Every row gives one point. Each table stands for the endless flat space through its points: a line for two points, a plane for three, and so on. Write the one point that lies in both, or say that there is none.

First (2 x 3):
[-0.18 0.14 0.06]
[-0.14 0.18 0.02]
Second (2 x 3):
[-0.14 0.08 0.13]
[-0.38 0.24 -0.07]
They share: [-0.20 0.12 0.08]

First (2 x 4):
[0.04 0.25 0.07 -0.36]
[0.32 0.13 0.31 -0.24]
Second (3 x 4):
[0.25 0.20 0.30 -0.26]
[0.07 0.37 0.34 -0.42]
[0.13 0.26 0.26 -0.38]
They share: [0.25 0.16 0.25 -0.27]

First (2 x 6):
[0.08 0.28 0.23 0.06 0.02 -0.28]
[0.11 0.33 0.25 0.10 -0.04 -0.31]
Second (4 x 6):
[-0.02 0.22 0.07 0.19 0.24 -0.24]
[-0.06 0.07 0.00 0.43 0.20 -0.17]
[-0.10 0.31 0.28 -0.01 0.08 -0.21]
[0.02 0.26 0.39 -0.13 -0.10 -0.22]
They share: [0.05 0.23 0.21 0.02 0.08 -0.25]

First (2 x 8):
[-0.27 0.25 0.23 -0.21 -0.05 0.01 0.03 0.18]
[-0.26 0.23 0.24 -0.20 0.02 -0.04 0.09 0.18]
Second (3 x 8):
[-0.27 0.22 0.39 -0.19 0.18 -0.39 0.32 0.12]
[-0.07 0.10 0.19 -0.07 0.18 -0.19 0.12 0.28]
[-0.08 0.10 0.15 -0.08 0.17 -0.09 0.09 0.29]
They share: [-0.24 0.19 0.26 -0.18 0.16 -0.14 0.21 0.18]

First (4 x 9):
[-0.18 -0.28 0.36 -0.27 -0.14 -0.25 0.05 0.30 -0.15]
[-0.08 -0.01 0.17 -0.29 0.33 -0.03 0.31 0.06 0.01]
[-0.18 0.08 0.16 -0.27 0.34 0.15 0.21 -0.10 0.21]
[-0.16 -0.07 0.27 -0.33 0.23 -0.11 0.27 0.14 -0.03]
Second (2 x 9):
[-0.22 -0.01 0.21 -0.22 0.15 0.02 0.07 0.00 0.15]
[-0.20 -0.07 0.25 -0.28 0.11 0.10 0.11 0.00 0.13]
They share: [-0.21 -0.04 0.23 -0.25 0.13 0.06 0.09 0.00 0.14]

First (5 x 11):
[0.00 0.34 -0.25 0.29 -0.07 0.05 0.02 0.16 -0.06 -0.13 -0.09]
[-0.06 -0.20 -0.17 -0.41 -0.05 0.13 -0.44 0.10 0.38 0.31 0.13]
[-0.15 0.05 -0.12 -0.16 -0.05 -0.03 -0.43 0.26 0.46 0.25 -0.05]
[-0.30 0.14 -0.17 0.26 -0.08 -0.07 -0.26 0.27 0.08 -0.07 0.06]
[0.13 0.10 -0.27 -0.08 -0.06 0.20 -0.05 0.02 0.05 0.07 -0.02]
Second (4 x 11):
[-0.30 0.17 -0.26 0.16 0.33 0.07 -0.12 0.29 0.21 0.38 0.10]
[-0.27 0.23 -0.65 -0.20 -0.02 0.18 -0.22 0.29 0.19 0.14 -0.15]
[-0.22 0.11 0.03 0.03 -0.10 0.03 -0.03 -0.01 0.14 -0.03 0.18]
[-0.08 0.01 -0.08 0.00 -0.05 0.05 -0.20 0.09 0.09 0.02 0.20]
They share: [-0.07 0.02 -0.21 -0.06 -0.06 0.08 -0.25 0.14 0.09 0.03 0.14]

First (3 x 12):
[0.11 0.03 0.14 -0.09 0.13 -0.29 0.05 0.27 -0.34 -0.08 0.36 -0.33]
[-0.14 0.26 0.16 -0.12 0.31 -0.06 0.28 0.22 -0.22 -0.21 0.14 -0.09]
[-0.29 0.37 0.20 -0.18 0.39 0.05 0.46 0.12 -0.26 -0.19 0.12 -0.03]
Second (2 x 12):
[0.04 0.20 0.10 -0.05 0.16 -0.25 0.08 0.30 -0.23 -0.19 0.30 -0.15]
[-0.02 0.06 0.18 -0.13 0.26 -0.13 0.18 0.24 -0.29 -0.13 0.18 -0.27]
They share: [0.01 0.13 0.14 -0.09 0.21 -0.19 0.13 0.27 -0.26 -0.16 0.24 -0.21]
